Rows are points. The last column is the point's height on a tilted bowl or saddle (a function of degree 2), plus a little noise. Along how many of its main directions does it bend up, bend down or stay straight?

Points (18 x 4)
[[ 19   5  -7 -29]
 [-14  35  23 -14]
 [-19 -22 -20 -30]
 [ 55 -13  29 -24]
 [ 45   8  25 -49]
 [ -8 -38  -2 -24]
 [  3  11 -13 -30]
 [ 18  34 -28 -60]
 [  1 -45 -10 -16]
 [-60  -4  25   6]
 [-54 -37   2 -45]
 [-13 -18 -11 -25]
 [  4 -47  15 -21]
 [-11 -17 -11 -25]
 [-45  -4 -21 -22]
 [-33 -32  -5 -36]
 [-32  -4  24 -14]
 [-31  16  51 -10]]
Directions: 1 up, 2 down, 0 straight

Points (44 x 7)
[[-36  -3  -6 -47   4  20  26]
 [-15  -6 -22   8  18   0  10]
 [ 16   7 -49  -3 -56  33  60]
 [-27   6  21  -7 -18 -20  15]
 [ 21 -37 -18 -16 -31  16  24]
 [ 38  46   6   5  18  17  31]
 [  2   9   9  39  -3   6  10]
 [ 14  21   4  25  14 -38  31]
 [ -4  11 -22  -7  25   7   9]
 [  8 -42  -7 -38  29 -29 -24]
 [ -6   8  18 -20  -1  16  11]
 [ 24  -2  20 -17 -10  39  22]
 [ 21  27  -2  -6  11  -5  13]
 [  8 -13   7  23 -13   9  12]
 [ 31 -15   6  44 -30  23  24]
 [ 16 -35 -37  48  34  19  37]
 [-13 -11 -19  30  -8  -9  22]
 [-38 -22  -7 -21  18   7  11]
 [ 15   9 -13  -2 -11 -28   3]
 [  6  19   1   1 -31   2  12]
 [  6 -17 -18  -8 -40  -1  14]
 [  6  46  31  -4 -29  28  19]
 [ -6 -13 -14  44   9  -1  24]
 [-19  -9 -49  -4  40  -1   7]
 [  2 -22  -3  32 -28  26  22]
 [ -6  42 -22 -44  16  39  52]
 [  1   0 -24  -2  -6  39  24]
 [ 16  -3  27 -46 -32   3  18]
 [  1  23   0 -33   1 -15   5]
 [  6  12   7 -10  34 -22   8]
 [ 19  47  12  48  29 -10  44]
 [ 11  15 -11  60 -30 -36  42]
 [ 16 -25  -3  -9  -5 -19   0]
 [-12 -30 -14  -6  24  37  11]
 [ 21  -5 -10 -14  -4  34  19]
 [  1  48  -1  34 -59  17  25]
 [-14  25 -30 -10  -6  12  27]
 [-10  17  -3 -12 -43  35  38]
 [-16 -12  -5 -12 -33  19  25]
 [ 21  24 -21  11   0   8  21]
 [  5 -57   2 -19  10  38  30]
 [ 56  -5  -6 -50 -12 -28 -11]
 [ -9  24 -14 -14   6 -35   9]
 [ 20 -18  11   2  -5   1  10]]
Directions: 4 up, 1 down, 1 straight

Points (69 x 9)
[[-16 -32   2  -1 -15   1  11 -20  -9]
 [ -9   8  -1   5   4  26  29  -5  11]
 [ 41 -35 -21 -43   3 -24   7   1 -55]
 [ 19  14 -16  -9  -1 -10 -49  18 -55]
 [ -5  23  16  -1 -15 -13  16   5 -12]
 [  2 -10  -2  17 -14 -15 -11   6 -13]
 [-16 -13   2  21  -7  -5  13  13  -4]
 [  8 -15  10 -10  -9 -16  -1   8 -20]
 [ 19  11   2  10 -15 -18 -26   8 -34]
 [-12   9 -20 -14  32 -22   2  16 -14]
 [  1 -11  11   5 -23 -24  -6  -2 -23]
 [ -3 -16   5   7  13  -9  19  -5 -11]
 [ -9  35  -3  -1 -12 -28  20   3 -21]
 [ 41  -6 -13 -21  30   5  -3  16 -60]
 [-18  32   8   2 -16  10  -3 -11   2]
 [ 26  13   8  20 -15  -7   2 -25 -17]
 [  9  44  16   5  10  40   3  16   3]
 [ -1  17  17  17 -25  20   5   6  17]
 [  8  10  -5 -11  18  17  16  -3  -9]
 [-37   9 -12 -25   4  18  -8  -2 -10]
 [ 20   9 -14   6 -17  22   7  11   8]
 [ 22   0  21  10 -33 -38 -25   3 -60]
 [ -5   4 -15  22  10  -5  11 -18   5]
 [  5  17 -26 -38   6  29  -7   9 -30]
 [ -5  -9   6 -20  25  20  13  16 -17]
 [-21 -21 -32 -28  -6  -9  33   1 -40]
 [ 22  28 -17  23   2   4   1  18  -2]
 [ 19  -3   4 -21  -4 -19 -13  16 -34]
 [  5 -30 -15 -15  34   6  -2  17 -36]
 [ 16 -20  -3  28   6  -1  26  -8  -5]
 [ 37  -3  -8  26  15 -18   6   1 -30]
 [  5 -12 -11  15 -16 -40 -12  -5 -26]
 [-26  -8   8 -16  26   0 -10 -40   1]
 [ -2  -6  21 -11  -3 -41  -5  38 -42]
 [-15  24  -6  30 -29  19 -10 -17  24]
 [-10  28   9  -9   5  16  28  22  -3]
 [-16   1  17 -24 -15   0 -23 -18 -13]
 [-34   5  -3  -6 -11  16 -13  32 -25]
 [  4  33  -9 -15  -9  -5  12 -15 -12]
 [ -5  -7  17  -6   3  29 -11  27 -14]
 [ -2   1   7  14   8  -3 -39 -24 -26]
 [-12   2  18 -10   9 -32   1 -20 -19]
 [ -3 -14 -11  19 -14 -19 -25  24 -26]
 [  1 -22 -10  34 -13  -8  -9 -18  -1]
 [ 10 -19  13  -9  -8 -12  40  -3 -22]
 [  7  24 -22   0  -9   3 -20  24 -19]
 [-17   1  -8  -1  10  32   7  -7   8]
 [  1 -31   6 -15 -31  42   2   0   8]
 [  2 -24   6  -1 -20  60  17  -8  23]
 [ -5  -7   1  11   8  10  23 -21   4]
 [ -1 -16  -1  -4   1  13   0   0  -3]
 [ 24   9  11 -13   6   3   0  25 -28]
 [ -9  38  14 -17  -2 -30 -24   5 -40]
 [  1  -8   9 -12  24  -6   7 -16 -13]
 [ 12  11  -3  23   0   0  35  -5   4]
 [-12 -32  27  20  11  -1  -9 -22 -26]
 [  9 -25  -7 -36  -3  -3  -5 -12 -19]
 [ -3  -6  12 -26  -6 -11   0  25 -23]
 [ 13  -6  -2 -18 -13  18  30  31 -14]
 [-19  32 -26  13  -4 -11  24  17  -9]
 [-13 -18  26   6 -31   5  33   2  -3]
 [ 33  -2  53  -2   8  21   2 -11 -39]
 [-10  -3  -4  -4  -3   7   2   9  -4]
 [ 31  19   7  17   3 -10 -22  32 -47]
 [-47   3  33  35  -1   8   5  -3 -15]
 [ 16  13  14 -24 -25   5 -24  16 -32]
 [ -8  -7   2  -7 -19  -9  -5   5 -12]
 [  4   5  35  14  -4  24   5 -13   7]
 [ 12   0   5  -6   4  23  10  24  -7]]
Directions: 1 up, 4 down, 3 straight

Points (67 x 9)
[[ 11  31  28 -14  16  -8   2  -2  12]
 [  9 -24 -16 -40 -22 -11 -35  28  25]
 [-39  14  10 -14 -36   6   8 -17  -2]
 [-52 -12  -3 -17  -1  -2 -19  -2  16]
 [-27  22  13  19   1  16  -7  -9   8]
 [  2 -18  17   8  28  37 -11  13  16]
 [-22 -19  -6  16   9  23  -5 -26  21]
 [ -4 -29  -9  -5  -6   6  21 -10   8]
 [ -1  13 -46 -19  25 -27   0 -22  15]
 [  2   6  19 -15  12  -9  18  16  13]
 [-13  -8   8  33  26  13  -3 -12  35]
 [  1 -14   8 -10  14  -3  20  21  12]
 [ 21 -34 -12 -14   3 -13 -31  25  31]
 [ 21 -48   2 -37  23   4   0   7  15]
 [-25   8 -19  47  -4  15 -13  49  32]
 [ 19   2  29   0 -59  -4  23  22  40]
 [ -1  16  18  13 -19 -10 -11 -25   7]
 [ 16  51   7 -25  15  35  -6 -35  24]
 [ 13 -25 -29  23  -6 -30   0  11  40]
 [-17 -32  39  14  31   6 -10 -23  59]
 [-18  -4  12  34  10 -16  28  -6  30]
 [  2  56  -8  -8 -48  28  -5  -2  -1]
 [  6 -34   7 -48 -25   3   9  17  13]
 [-32 -28  -7  -5  -9  -4  10  -2  10]
 [-20 -14  -4 -10  -8  22 -39  20  10]
 [ 28  -3  -4   5 -31 -13  16  21  29]
 [ -9 -13  27  13 -14  -2  -7 -10  24]
 [-10  34  20  11  17  -8  -9   0   7]
 [-18   8   0  51  19 -21  -8 -17  41]
 [  5  -4 -20 -14  -7  12  60   9  11]
 [ 14  12  25  -6   1 -48   3   1  13]
 [  1   5  -9  10 -22   5  43   2  10]
 [ -5   3  24   5 -27   5  14   8  11]
 [-19   2 -33 -25 -14 -21 -19 -57  16]
 [-36 -24   1 -39  -8 -22 -36   2  29]
 [-15   5 -29  32   4 -14 -14   0  20]
 [ 15 -12 -50   8 -28  -8  15   3  25]
 [ 29  -1 -22  -5 -10 -11  25  -2  21]
 [-24  17   5  12 -49  18   7  -5   4]
 [ -1  -4   4  18 -53   8   0 -31  27]
 [-17  12 -35  38  12  13 -19   2  23]
 [ 40  30 -14 -15 -37  19   0  -5  22]
 [ 17  -5   0  17   1  18 -29   7  26]
 [ -8   6 -18  -2  -1 -10  15  -9   1]
 [ -1  28  24 -25 -32  24   1  11   7]
 [-18  -7  34 -49 -19  45 -22 -25  24]
 [-20  -8  16  -3 -42  10 -16   1  13]
 [-38  18 -17 -41 -22  57   3 -11  -3]
 [  3  34  16  -2  -4  12   7 -19   1]
 [-25  -5  10  24 -11 -33 -23  25  31]
 [ 12  19   4  -1  10   9  14  -3   8]
 [ -6  10 -26  -4  -6   0  -4   5  -1]
 [  2   3   5 -28  46   2 -53 -16  53]
 [ 23 -32 -12 -21  23   4   8   8  14]
 [-16 -11  12   9  34  -6  -1  -8  31]
 [-19   0 -45   5  38   8  18  -8  18]
 [ 19  -6  15 -17  11 -19   9 -14  22]
 [ 60   1  18   0  16 -21  26  16  60]
 [-10 -12  -6 -12  26 -35   7 -26  28]
 [ -1 -10   5  -1   9   8  17   1   7]
 [ 43 -19  17 -17 -18  12 -43  -5  46]
 [  3 -13  35   6  16  14 -30  28  37]
 [ -1 -19  17  23  36 -10  -7 -11  50]
 [ 14  50   0 -22  19 -10  -6 -22  -1]
 [ 15  -5 -15  18  30  11  -6  40  27]
 [ 23  50  16  -7 -10  10 -13   5   9]
 [ -1  -4 -22  15   7  25  20   7   1]]
Directions: 7 up, 1 down, 0 straight
